Rows are points. The last column is the point's height on a tilted bowl or saddle (a function of degree 2), plus a little noise. Count its main directions that bend up, bend down and stay straight.

Points (10 x 3):
[[-41  15   9]
 [-37  29  20]
 [ 10 -27 -11]
 [ 50  61  71]
 [ 50 -22  13]
 [ 43  29  24]
 [-77  59  90]
 [  2 -41 -14]
 [-25 -19 -10]
 [ 18  25   9]]
Directions: 2 up, 0 down, 0 straight

Points:
[[-70 -15  59 -24]
 [-19 -32 -16  37]
 [ 78  43  -4  12]
 [-10  10  39   4]
 [-38  22 -25  50]
 [-11 -54 -35  46]
 [ 29  19  -4  24]
 [-49 -24  51 -21]
 [-67  33 -48  89]
 [ 14 -51 -24  45]
 [-26 -23  74 -28]
 [ 35 -62  15  36]
 [ 35 -11  19  30]
 [-59 -35  36  -8]
 [ 29 -63   4  36]
 [ 54   7 -40  35]
 [  9  55  13   6]
 [-18 -30 -51  61]]
Directions: 1 up, 1 down, 1 straight

Points (15 x 4):
[[-31  16  57 -22]
 [-95 -34  28 -35]
 [ 61  44  15 -74]
 [-15 -48 -61 -24]
 [  4 -37  -5   4]
 [ 65  54  46 -95]
 [ 24  33 -20 -38]
 [  1 -23 -37 -10]
 [-23  16  42 -18]
 [-48  -3   8 -14]
 [  0  37  -8 -36]
 [ 27  -8   3 -10]
 [  2 -49   1   8]
 [ 31   5   9 -18]
 [-25  -9 -39 -14]]
Directions: 0 up, 2 down, 1 straight

Points, 23 rows:
[[ 15  10  41  27  30]
 [ 59  44 -61  39  82]
 [  3 -23 -50  65  11]
 [ 19  -1  33 -27  12]
 [ 60 -22  -3  41  52]
 [ 39 -29  36 -38  25]
 [ 18 -29 -11   9   7]
 [-28 -19  10 -39  -1]
 [ -1 -38  61  70  66]
 [  9 -24  28  47  30]
 [-31  -5   1  44  -2]
 [-20 -37  20 -15   3]
 [-91  23  20  17   0]
 [ -6  85  23  36  53]
 [ 15  68 -27  45  53]
 [ 21 -87 -67 -72  58]
 [ -5  48   2   2  12]
 [ 20   0  95  11  58]
 [-57  19 -11 -59   5]
 [ 37 -44  -4  19  25]
 [ -7 -34 -44 -22  -5]
 [-16  -1  36 -25   6]
 [ 35  39  27  60  69]]
Directions: 3 up, 0 down, 1 straight

Points, 21 rows:
[[  6  -5  -7 -48 -22]
 [-29 -34 -17 -47 -25]
 [-45  36  48   8 -30]
 [ -2  50 -21  17  -6]
 [  0  56 -37 -61  -1]
 [-15 -45 -27 -11 -26]
 [ 54  36 -58  42  35]
 [-34 -23  26  -7 -32]
 [-30 -63  77  89  76]
 [-56  34  -8 -12 -25]
 [ 57  11  49  80  95]
 [ 35  49 -26 -31   2]
 [ 16   9  57 -30 -17]
 [ 15 -79   6  -7  10]
 [-20 -28  -1 -47 -26]
 [-24  15 -15  27 -18]
 [ 70  30  22 -77  38]
 [  2 -48   5 -17 -16]
 [-26 -11  75 -33 -31]
 [ 38  47  -5  13  11]
 [ 15 -30 -39 -35 -17]]
Directions: 3 up, 0 down, 1 straight

Points (47 x 7):
[[ 24  24 -36  11   3 -28 -57]
 [ 10  22   4 -19 -47 -15 -59]
 [-31 -13   4   9  25  95 -53]
 [ -5 -14 -23 -31   5  12 -12]
 [ 13  -3 -14   8  21  -7 -11]
 [-23  25   8 -31  -5 -30 -62]
 [-18 -31  23 -16 -21 -27  65]
 [ -3  37  -1  13 -23   7 -53]
 [-18  -3 -33   0  11   7 -27]
 [ -5  -1  -6 -24  22  11 -15]
 [-37  14 -63  21   5 -19 -95]
 [-28 -41  -5 -24  -5 -24  33]
 [ 20  -1  37  -3  40   5 -16]
 [ 15  -5 -28   3   8 -12 -21]
 [ -4 -15 -24  16 -20  11  -1]
 [-17  10  -1 -12   8   8 -37]
 [ 13  36  -2 -16  15   6 -52]
 [ 13 -16  -2   8   9   7  -3]
 [-16  -4 -12 -56  54   3  18]
 [ -9  -8  12 -21 -14  29 -10]
 [  2  -9  -6 -23 -30  46  14]
 [-41  -3  45  -7   5   0  -3]
 [  6   7 -32   9  -1  23   6]
 [ -8 -15  34  31 -26  11  20]
 [ -8  -9 -14   5 -21  28   6]
 [ 11 -18 -12  -2 -22 -17 -13]
 [-10 -23   4  22 -24 -34  13]
 [-12 -16 -59  -9   9   5 -24]
 [  8   6  26 -18  29   5 -21]
 [  1 -17   7  10  50  15  -4]
 [ 10 -26  -5 -36  -9  31   5]
 [ 31  21  10   5  21  -6 -37]
 [-11   9   7 -28  39 -26  -2]
 [-15 -20  16 -23  33  26 -11]
 [ 14   0   6  13  11   7 -16]
 [-12   2  -1  12 -30   2 -14]
 [ -4  -3 -22 -31   6   9 -20]
 [  6   0   0 -23  14 -10 -17]
 [-35 -15 -16 -42  -4  -7 -17]
 [  5 -40  18 -30 -13  46  10]
 [ -7 -13   8 -31 -42  -5  13]
 [ 19  18  44  -8  22   3 -48]
 [ 13   9 -11  -2   7 -13 -34]
 [-22   0  -3 -53 -13  26 -26]
 [  3   6 -18  14   5  14 -10]
 [ 16  27  11 -27  25  -8 -48]
 [-21  19   9 -20  -6 -37 -48]]
Directions: 2 up, 3 down, 1 straight

Points (46 x 7):
[[-15  33 -32  -6 -22  13 -17]
 [ -5   4   8 -12  10  -5   2]
 [-37   7  39  -6 -66   3 -48]
 [ 22  -3 -11 -36  13 -24   4]
 [ 19  13  34 -40  44  34  29]
 [-10  20  41  24  47 -32  29]
 [-22  14  -3   7  13  59 -12]
 [ 15   5 -15  42   6  25  37]
 [-27  20  -3 -58  53 -54  -5]
 [ -8  -3  31 -17  -9  17  -4]
 [ 21  28   6  29  34  22  49]
 [ 43 -17 -34   4  31  10   8]
 [-15  19  -6   0  -4  17  -9]
 [-18   2   7   6 -32   3 -15]
 [  4  45  51  41  24  57  95]
 [  8  -4  10 -10 -12 -65  38]
 [ -2  14  32 -23  -9 -12  24]
 [-14   0  10   0  -9   7  -7]
 [-27  13  37 -24   4  15   8]
 [ 25  11   7  37  -7 -11  19]
 [ -7  -6  28 -14  25  22  -2]
 [-19  32  53 -11 -19  -1  15]
 [-12   5 -10   1  69  15  -3]
 [ -2  12  38 -64  28  15  33]
 [ 16   0  33  -7 -40  14   2]
 [ 15  26   6 -27 -56  -1  22]
 [-26  28 -43  18   6  14   9]
 [ 20 -20  36  52  50  16  24]
 [  0  42   2  15  95 -27   6]
 [-24  -4 -25 -78   5  -4  -7]
 [  5 -31   4 -32   4  32 -25]
 [-28 -12 -26 -10  26  23 -25]
 [ -7  34   6   7  49 -29   9]
 [-53  42  -8  21 -13  43 -33]
 [  7   3  30  47 -54  34 -56]
 [-36  -6  13   0   3 -20  14]
 [-22   3  13   0 -65  21 -58]
 [-53 -19 -28  18   8 -13  30]
 [  8  25 -20   7 -26 -37  21]
 [  4 -11  -3 -10  57  36 -17]
 [ 33  12   2 -29   6   8  18]
 [-10 -47   6  24 -19   5 -22]
 [-33 -21 -17 -26 -10 -21  22]
 [ 52  25   8  -6 -15  61  68]
 [ 44   2  11 -12  11  56  42]
 [  3  23 -43 -30 -37 -52  53]]
Directions: 3 up, 3 down, 0 straight

Points:
[[  5  35 -10  14   4 -35  35  -7 -24]
 [  2  27  14 -22 -24  27 -32  16  19]
 [ 37  16  -4   0 -24 -11  -6   3  15]
 [ -9  -7 -18  25  32   7  34  62  48]
 [-11  10  27  -6 -40  30   5  10  26]
 [  9  19  25  27 -44  17  13 -12  29]
 [-10 -43 -27  28 -25 -11 -54   9 -21]
 [-22  12  -3 -31  31 -25 -18  -7  -3]
 [ 31   4 -10 -25   5 -33  32 -33  16]
 [-26   1 -81 -49 -13  -1 -22  15  22]
 [-50   8 -20  13   6   8  23 -14 -15]
 [ 22  46   0  25   7  12   7  24  28]
 [ 60  -8  -3   8  95  17  28   4  95]
 [-13  -9   2 -29  10  30 -22 -18 -14]
 [ -7 -10 -47   4   3 -14  -1 -33 -16]
 [ 38  30 -34  12 -26   2 -21  16  24]
 [-35 -66  -9 -19 -13 -49  29  11 -15]
 [-48  10 -30 -19 -31 -13 -15 -34  14]
 [-20  -6  35   3 -28   4   3  -3  10]
 [-25 -18   8  33 -30  48  -1  17  19]
 [ 31 -10 -44   3   7   2 -15 -36   0]
 [-13  16 -32 -31 -28  10 -39  38  33]
 [ 25  35   5  15 -18   6  -6  18  30]
 [ 16 -30 -20  27  -4   6  17   7 -20]
 [ -3   0 -29  33  -2   8  16 -12 -18]
 [  1  -2 -18  -4 -10  -1  24 -44   1]
 [ 18 -14 -16  -1  46  -6  -5  -7   9]
 [-41   4  19   1 -19 -15  -6  16  10]
 [ -7  58  23 -26  23  49 -14 -11 -38]
 [ 31  25   4  35  23  20   3   0  26]
 [-19  37  38 -14  -6  48 -60   2 -22]
 [-23  15 -39 -15 -14  40  23  16  16]
 [ 39  42 -30 -44   7 -29 -25  17  26]
 [ 24  32  33   1 -42  -6 -12 -26  39]
 [  6  -9  13  21  -3  41 -20  -1   0]
 [ 12 -26   8 -13  22   4 -10   2   2]
 [-15  18 -30 -11  -9  -9  55  29 -14]
 [  3   9  47   6 -16  48 -11  22  30]
 [ -5  10  22  30 -43  32  -4  -2  25]
 [ -8 -16  10  19 -44   3  15 -84  40]
 [-31  12  23 -36 -29  11  54  17  38]
 [  0  28  57  22  -7  30  24  16  54]
 [-39  44 -48  -6  16  10  12 -23 -36]
 [ -2   5  -3  -9   4   3  24 -65  22]
 [-21 -19 -28 -24 -66 -46  -8 -22  11]
 [ 24 -25 -24   8  -7   0   4 -36 -13]
 [ -1  42 -62 -14   4  25  -8 -27   0]
 [ -1 -45  11  18  15   6  10  22   4]
 [-22   6  24  -4 -23 -37 -58  41  53]
 [-34 -11 -18  -8  49   9  21 -14  -1]
 [-14   2 -12  36  47  13  19  38  35]
 [ 17  50 -11  -8 -10 -44 -14 -13   2]
 [-14  -4  40  30  27 -41  17  18  51]
 [  0  -5  17  -5 -10  25 -13 -59   8]
 [  3  17  -9 -33  -8 -18  48  20   6]
 [ -8  -3  54 -23 -18  -2 -15 -27  15]
 [-35  15  -1  -7 -31   4 -54  -8  10]
 [-39  22  10  23  11  18 -24  -8 -10]
 [ 22 -44  26 -27  27  23 -12 -40   0]
 [-13  48  23  25  12  20   8  -6   0]
 [ 21  29  -8 -16  42  39  29 -38  10]
 [  8 -12  25   2  10 -10  32 -18  15]]
Directions: 6 up, 2 down, 0 straight

Points (74 x 9):
[[-45 -17  -3 -18   6  12 -45  27  21]
 [-16   1  -9  36  45   6  34   6  19]
 [-43  21 -12  -9 -34  12  26 -64  34]
 [-13  24  12 -17  20  13 -34 -23  24]
 [ 13 -45 -16  14  31 -28  16   3  22]
 [  8 -12  43 -57  13  31  46  45   7]
 [-40 -19 -28   2  18 -28  16  -7  16]
 [-48  65   7 -28  -4  -7 -22   9  30]
 [ 19  22  22 -20 -46 -11 -16 -28  23]
 [-27 -10 -14 -37  34  22  27   0  -1]
 [  1   2 -13  -7 -13 -21  30   9   3]
 [-23  -8 -62 -14 -16 -43 -38  22  33]
 [  6 -24   7  -8  15  46  33 -14  10]
 [  9 -16  -8 -31 -19  14 -49  14  22]
 [-13 -16 -25 -13  34  15  25 -25   9]
 [ 25 -15 -12 -20 -12  -3  12 -23   9]
 [ 15  37 -10 -36 -22  41 -17  27  22]
 [  3 -30  38 -40 -12   2  73 -15   7]
 [ 11  32 -27 -46  -9  -9  17  10   8]
 [ 13  37  -5 -11  16 -21  12 -17  12]
 [ 24  72  -4   9 -26   4 -19  12  20]
 [-21   8 -47 -16  36  -9  27 -30  19]
 [ 15  -5  -5  37  -7 -14  60  33  24]
 [ 18   2   4  15   4  18  33  16   7]
 [-18  25 -46   5  15   0  27 -23  14]
 [-12  19  -4 -37 -28  -8 -35 -21  23]
 [ -4  10  55 -20   9   8  -9  10  20]
 [ 20 -30  27  14  19 -38  26  41  23]
 [-25 -49 -11  28   5  -4  30  -9  20]
 [ 56  35   4  36  24  -6  -5  72  37]
 [ 21 -17  55 -19  32  26 -53 -28  65]
 [ 51  26   5 -61  -6 -41 -62 -15  55]
 [ 26   6  74 -20 -30 -23 -36  31  36]
 [-11 -42  59   1  -3  -8  16   0  26]
 [  7 -18   7  35  -5  10 -17 -38  29]
 [-11  22  40 -36  14 -76  34 -83  85]
 [ -2 -64   4  47  12 -11   0 -14  38]
 [ 11 -23 -41   5 -16  18  56 -29  19]
 [-15 -23  59  36  12  18  -6  21  37]
 [ 45   6 -21 -10   3  30 -16  -2  20]
 [-31  47  35   2   6 -31   9  24  24]
 [  5 -13 -53  -5  17   2 -29  33  16]
 [ 13  -8 -21   9   4 -25  60  40  18]
 [-20  37  35  17 -37 -39  42  -6  34]
 [  9   2  -7 -11 -23  20 -51  42  22]
 [-13  74  24 -10  36 -59 -25  15  45]
 [-25 -26  83  43 -17  31  -1 -59  95]
 [-56  34  19  32  -4  -3  -8  -1  27]
 [-29 -36 -11 -53  95 -17  36  63  45]
 [-29  11  12  31 -39  17  20  38  20]
 [-22   8   6  28 -64 -22  -5 -37  38]
 [ -3  61  -6  -7   5 -33  -4 -20  21]
 [-55  39  -4 -26  20  -5 -32   3  29]
 [ 11 -23  10  34 -31 -19  23 -25  27]
 [ 17   3  -8  12  41 -10 -22 -31  27]
 [ 12  21  25  28   6  13  17 -45  30]
 [-41 -16  14 -25  27 -25   7 -10  19]
 [ -4  44  -1 -13  17  -7 -10   1  10]
 [-36  18  11  49  13 -18  -6 -21  28]
 [-28  32 -20  -5 -19 -26 -40 -14  23]
 [ 16 -49  11 -19  16   8  36   5   7]
 [ 25  31 -41  67   0 -49  -6  31  28]
 [ 15   0   2  17 -42 -72 -11 -10  30]
 [-10  21 -10  16   1  56  -8  20  17]
 [  5  44  -5 -28 -35  14 -32 -17  24]
 [ -1   8   8  -3  -2  14  68  30   7]
 [-17  15 -38 -71   3  -7 -51  26  39]
 [ 15  10 -17  11  17 -74  30   5  35]
 [-23 -18  14   4 -18 -13  28  22   6]
 [-45  34 -16 -19  34  -2   7  27  14]
 [-23 -35 -18  34  31 -21  40  47  24]
 [-40  -6 -58 -35  33 -34 -13  29  30]
 [ 35  26 -20   3  -3  19 -37 -13  22]
 [ -9 -44  -1  19 -17 -43  20  13  20]]
Directions: 7 up, 0 down, 1 straight
